Each row is a point. To make a cloud, some directions were put in groups of two or more. Within a group, all points are equally far from the middle, so they leave a hole (a ring in 2 directions, a hollow ball in 3). The other directions are filled evenly. Then the cloud was stretched, turned, moved and blurred a little. How many holes are there, and how many directions does each take, smallest first?
In the rows, 128 means zero.

Cloud (21 x 3):
[[156 119  73]
 [136 175 159]
 [184 127  90]
 [126 106 180]
 [ 93 164  85]
 [ 87 116  81]
 [137 123  67]
 [103 129 162]
 [ 72 127  80]
 [135 123 137]
 [ 66 100  60]
 [196 146  86]
 [120  90 148]
 [107 118 111]
 [136 151 115]
 [133 129 176]
 [126 137 172]
 [119 178 148]
 [147  85 112]
 [170 116  72]
 [171 134  79]]
Holes: 0

Cloud (21 x 3):
[[ 98 182 160]
 [141 168  95]
 [138 139  83]
 [ 78 133 102]
 [105 185 161]
 [131 193 125]
 [ 75 170 121]
 [142 111 173]
 [ 80 170 108]
 [ 89 103 116]
 [167 162 134]
 [116 115 176]
 [ 98 178  97]
 [101 186 107]
 [107 194 143]
 [142 187 121]
 [163 169 133]
 [129  85 130]
 [109 102  95]
 [102 151 178]
 [ 89 140  87]]
Holes: 1 (3)

Cloud:
[[104 160 141 189]
 [ 91 136 158 105]
 [130 180 135 159]
 [149  65 153 102]
 [159 185 107 158]
 [117 136 182 161]
 [149  86 171 175]
 [209 107 149 101]
 [ 98  94 157 138]
 [159 103 206 147]
 [102 122 113  99]
 [144  70 188 130]
 [113 103 111  97]
 [ 97 122 184 126]
 [118 142  90 105]
 [121 122  93  97]
 [101  88 172 121]
 [198 119  99 150]
 [ 97  96 134 142]
 [168 129  78 117]
 [118  99 181 166]
 [156 160 129  64]
 [112 115 182 163]
 [163 162 183  94]
 [120 169 125 104]
 [178  84 149 171]
 [135  92  82 182]
 [106 130  94 114]
 [172 180 112 156]
 [199 134 168 139]
 [ 92 115 111 144]]
Holes: 1 (3)

Cloud (46 x 6):
[[128 100 109 114  97 127]
 [111 130 140 107  64 124]
 [138 121 173 156 167 147]
 [157  96 164 128 110  88]
 [145 139 141  88  81 135]
 [119 117 168 120  68 100]
 [ 94 150 169 163 105 166]
 [ 54 156 122 122 134  80]
 [ 91 122  84  85  88 152]
 [150  83  88 134 110 142]
 [ 83 194 100  90 136 131]
 [143 109 138 151  80 107]
 [104  61 148 178 121 132]
 [ 39 146 162 173 108 124]
 [120 130 143 169  93  83]
 [107 144 112  91 122 202]
 [ 44 114 158 133 148 115]
 [ 36 146 155 106 142 125]
 [102 108 191  87 110 142]
 [ 96 176 165 136 109 176]
 [140  54 119  92 148 103]
 [155 161 139 128 161 142]
 [ 90 138 145 191 116 157]
 [145 116  85  95 112 139]
 [ 75 137 151 130 117 162]
 [116 122 113 212 153 120]
 [ 87 175 112 182 113 133]
 [ 44 157 146 135 138  96]
 [ 96 112 130 112 122  65]
 [ 99  88 152 169  69  71]
 [101 181 162 181  85 108]
 [113  86 143 158  80 138]
 [138 125 178 202 148 118]
 [126 162 136 151 140 181]
 [ 72 141 120 153  89 180]
 [135 115 185 159  60  87]
 [120 159  72 132 123 127]
 [ 96 168 131 151  99 197]
 [135 126 163 101 127 186]
 [172  71  90 196 100 128]
 [ 91 138 132  92  65 114]
 [104 138 122 145  74 192]
 [130  80 156 122 118  69]
 [ 88 107 115 106 134 167]
 [125 175 155 118 144 179]
 [115  84 172 144  74  97]]
Holes: 1 (2)

Cloud (52 x 6):
[[122  89 148 155  74  86]
 [116 145 126 182 110 166]
 [104 137 124  78  85 177]
 [ 82 143 100 114  73  76]
 [ 69 121 156 149 100 124]
 [ 73  92 119  90 120 129]
 [106 148 128  65 106 127]
 [145  85 106 175  99 137]
 [163 153 114 110  43 103]
 [ 90 132 130 102 167  80]
 [161 130 133 187  91 152]
 [ 95 113  91 150 114 196]
 [100 182 120 107 120 123]
 [133  79 126 177 109 105]
 [169  86  97  95 119 162]
 [127 130 118 185  91 166]
 [154 133 131 109  38 105]
 [ 84  99 141 159 164 113]
 [164  98 116  91 111  64]
 [176  95  92  96 115 155]
 [173 170 129 162  96 105]
 [183 156 173 117 119 140]
 [187 108  81 113 104 121]
 [192 162 130 101  95 123]
 [107 117 117 111 192  99]
 [106 124 150  97  88 191]
 [186  82 145 157 125 158]
 [118 114 156 156  52 100]
 [ 82  92 103  84 134 124]
 [130  98 146 139  55  89]
 [191 149 135 109 139 149]
 [116 141  52 133 123 125]
 [ 66  87  97 119 123 124]
 [171 137 193 146  86 101]
 [152 124 199 119 104 157]
 [ 97 155  84 130  57 150]
 [122  93 145 150  66  87]
 [180 150 106 109  55 125]
 [154 102 101  81 165 116]
 [101 135 174 111 156 109]
 [165  80 177 151 125  90]
 [172 149 142 181  96 134]
 [ 98 120 109 136 114 213]
 [187 105  85 108 106 130]
 [164 119 194 138  75 129]
 [108 134  70 128 168 112]
 [167  88  99  87 132 116]
 [ 91  91  84 154 124 163]
 [184 163 155 100 108 121]
 [157 131 139  76  66 111]
 [144 150 164 154  96  52]
 [176 110 126 105 179 118]]
Holes: 3 (2, 2, 2)
